Every row gives one point. The points of each table are mixes of a few directions, plus a little noise. How many directions does each table use, and how many do they share? Where both have some left over, give the other angles between the two spaces (their principal angles), to ten degrees, smallest first.
In the rows, 128 means zero.

First (5 x 3):
149  208  129
126  112  127
171  118  91
119  62  123
73  140  171
Second (4 x 3):
142  110  115
117  124  135
178  202  105
76  77  159
Directions: first 2, second 2, shared 2

First (8 x 6):
46  109  147  176  40  95
60  112  146  169  54  100
127  129  129  129  130  127
163  136  118  108  167  143
97  122  135  147  93  113
210  149  106  78  215  162
160  134  119  111  160  140
162  137  119  109  162  143
Second (8 x 6):
215  129  206  139  181  104
157  138  74  147  23  239
70  124  107  114  141  97
101  126  123  121  142  106
160  129  147  134  133  133
122  129  108  130  103  150
63  123  111  112  150  86
138  126  149  127  152  108
Directions: first 1, second 2, shared 0; angles 60

First (8 x 11):
127  113  74  148  125  165  150  167  134  131  119
127  116  86  145  126  158  145  160  133  130  120
131  163  249  82  134  44  79  40  117  121  149
128  131  140  124  128  120  123  120  127  128  130
127  111  72  150  125  167  151  169  134  132  118
128  127  124  130  128  130  130  131  129  128  127
127  121  105  138  127  144  137  145  130  129  124
129  141  175  110  130  95  109  94  123  125  136
Second (8 x 11):
96  92  16  140  86  247  177  178  82  161  91
143  144  179  122  147  74  106  105  149  113  145
129  128  130  128  129  126  127  127  129  127  129
133  133  144  127  134  111  121  120  135  123  133
139  140  166  124  142  88  111  111  144  117  141
140  141  170  123  143  84  110  110  145  116  142
124  124  116  129  123  141  133  134  123  132  123
121  120  104  131  119  153  139  139  118  135  120
Directions: first 1, second 1, shared 0; angles 30

First (10 x 18):
134  107  78  56  124  164  110  98  116  142  97  229  184  112  89  102  144  102
173  67  67  81  102  137  69  110  111  108  91  219  141  142  128  135  166  66
79  176  197  153  155  138  179  150  133  159  166  75  149  95  97  126  114  160
159  118  56  128  141  92  110  120  128  108  99  52  68  166  208  126  129  147
161  105  159  152  77  158  112  147  160  77  92  166  61  161  136  196  118  139
100  140  209  160  138  138  145  168  121  140  164  98  140  101  96  162  151  110
136  133  123  127  132  144  133  143  142  115  99  86  79  142  154  162  130  157
96  160  116  134  163  86  151  109  114  165  170  84  171  108  131  63  110  138
107  128  119  110  130  106  122  90  103  164  173  211  230  97  77  49  121  84
132  149  156  177  119  116  146  145  154  103  126  61  60  154  165  157  96  176
Second (10 x 18):
170  135  42  118  87  123  124  76  175  83  63  159  58  190  186  99  46  209
109  134  152  123  157  134  138  153  113  149  140  88  141  106  116  146  160  113
98  108  214  150  141  122  116  163  86  155  201  156  211  76  61  141  189  34
161  129  66  122  95  121  123  86  164  94  83  162  79  176  169  102  65  181
133  103  162  150  93  112  102  118  118  123  167  215  175  122  90  113  126  75
136  136  94  116  129  131  135  116  146  117  99  107  93  148  155  125  109  167
95  137  174  126  172  140  142  171  100  161  156  63  156  86  105  157  187  95
155  131  69  121  100  123  125  94  159  98  86  155  86  170  163  107  73  179
89  131  190  131  170  137  140  176  91  165  172  75  173  77  90  158  196  79
126  136  115  121  137  134  136  130  130  129  114  100  110  132  141  132  128  147
Directions: first 5, second 2, shared 2

First (9 x 32):
107  132  106  118  164  110  139  155  154  107  83  131  154  169  84  128  125  124  140  112  93  116  107  138  109  104  147  132  105  99  137  154
150  178  170  176  132  116  161  129  145  123  109  172  116  150  112  99  127  187  110  119  133  130  75  150  124  86  124  106  133  149  142  151
117  106  121  121  131  144  110  129  126  140  149  122  149  125  125  156  119  93  142  139  128  142  151  106  115  149  140  133  132  131  122  120
127  100  110  82  122  131  132  118  129  110  130  105  186  145  93  148  115  50  152  130  93  146  160  128  110  171  162  153  130  127  104  114
131  154  152  151  147  118  155  136  151  117  105  162  162  170  83  124  114  136  134  121  109  140  93  139  106  102  153  118  128  140  131  149
117  139  105  123  142  104  132  144  134  115  91  118  95  133  137  108  147  169  114  111  123  94  108  143  144  100  106  125  106  92  144  147
153  132  118  103  94  114  142  103  114  110  118  104  106  108  150  103  145  133  111  120  128  111  136  157  158  145  113  142  131  120  118  114
104  91  99  133  115  154  54  136  85  184  187  89  16  33  249  141  161  175  107  147  207  93  176  85  180  140  48  116  124  108  145  102
152  122  173  148  102  160  128  99  118  149  185  151  170  120  118  157  103  83  142  152  141  177  148  106  104  163  153  123  167  191  109  104
Second (10 x 32):
131  83  157  92  77  132  157  142  106  155  158  164  101  107  152  150  157  122  143  139  127  116  124  142  128  138  85  98  151  143  150  135
139  164  123  144  133  134  132  101  143  111  111  121  178  162  83  117  99  96  130  124  103  155  129  127  116  132  178  150  129  139  99  109
127  187  110  170  157  122  123  107  155  110  83  121  184  172  60  103  94  128  118  113  110  151  114  128  120  103  191  156  116  122  97  117
99  112  86  88  99  122  138  146  122  142  93  129  118  142  113  129  151  113  145  115  91  100  126  141  138  111  112  131  114  83  131  123
136  163  112  147  102  167  99  102  118  151  148  107  112  134  159  118  110  100  137  138  124  142  154  94  141  138  131  141  131  136  105  80
107  88  77  90  120  109  104  105  111  120  114  81  159  88  101  135  138  101  115  121  142  124  171  138  152  161  153  167  127  94  96  110
132  87  187  143  152  112  142  173  121  138  167  170  62  84  190  148  160  209  112  139  188  103  96  136  126  110  57  72  136  149  188  186
138  182  137  187  164  137  109  116  145  122  126  123  135  145  123  110  99  152  113  129  142  147  117  108  123  110  154  132  122  144  120  122
148  132  114  69  125  154  141  149  138  99  132  95  111  181  176  125  116  53  173  128  54  121  138  116  108  156  110  132  105  120  141  120
124  84  176  152  151  93  138  142  119  132  149  165  119  67  126  146  153  206  93  134  203  122  108  149  133  119  108  99  149  150  154  177
Directions: first 4, second 6, shared 3; angles 80
